Each point is reached from the start by the listed moves, each made 0, 1 or 2 times, or once backwards (-1), plus a little noise. Say if it took an odd or an even number of moves. Then give how often each move was made.

Moves:
(1): [ 34 -25  -2  18]
(2): [22 30 32  0]
Start: [-6 11 -7 10]
Points:
[18 38 26  9] => odd (0, 1)
[-63   4 -36  -8] => even (-1, -1)
[74 47 55 25] => odd (1, 2)

Moves:
(1): [ 18  11 -10  -7   1   5  -4  -8  -6  -5 -23   3]
(2): [  0  15   8   4 -10 -14 -11   0  -7  -8 -10  -6]
(3): [ 13  -9  15  -3  -4   4 -11  -2  18  -9  -6  -8]
(4): [15 -6 -5 16 -2 -7 -9  0 -2  0 -7  1]
(5): [  0   0  16  -3  12  -1   4 -10  -2 -13  17   0]
(6): [  4   4   0   1   1  13  -4  10  -2   0   5 -13]
(7): [ -4   6   6   7 -11   2  19   0   4  -7  -7  -3]
(8): [  3   2   2  -4  10   0  -4  24   6 -13  -9   7]
(9): [ -8   3 -13  10  -1   5   0  -8  16  -3  -2  -8]
Start: [  7   5  -4   1   4  -9   8   6  -9   3   6 -16]
Points:
[ 10  28  12  37 -41 -55   3 -29 -25  -8 -26 -23] => even (0, 2, 0, 1, 0, -1, 1, -1, 0)
[-36  29  25  24 -66 -35  29 -21  26 -10 -22 -45] => odd (-1, 2, 1, -1, -1, -1, 2, -1, 1)
[ 16 -18  56 -31  22 -12  -6 -53  17 -21  46 -24] => even (0, 0, 2, -1, 2, -1, -1, -1, 0)
[ 95  11 -17  13  19  32 -17  56  13 -40 -63 -26] => odd (2, -1, 1, 2, 0, 2, 1, 2, 0)
[ 22  -4 -38  44 -24  38  10  -6  43  17  -6 -69] => even (0, -1, 1, 1, -1, 2, 1, -1, 2)
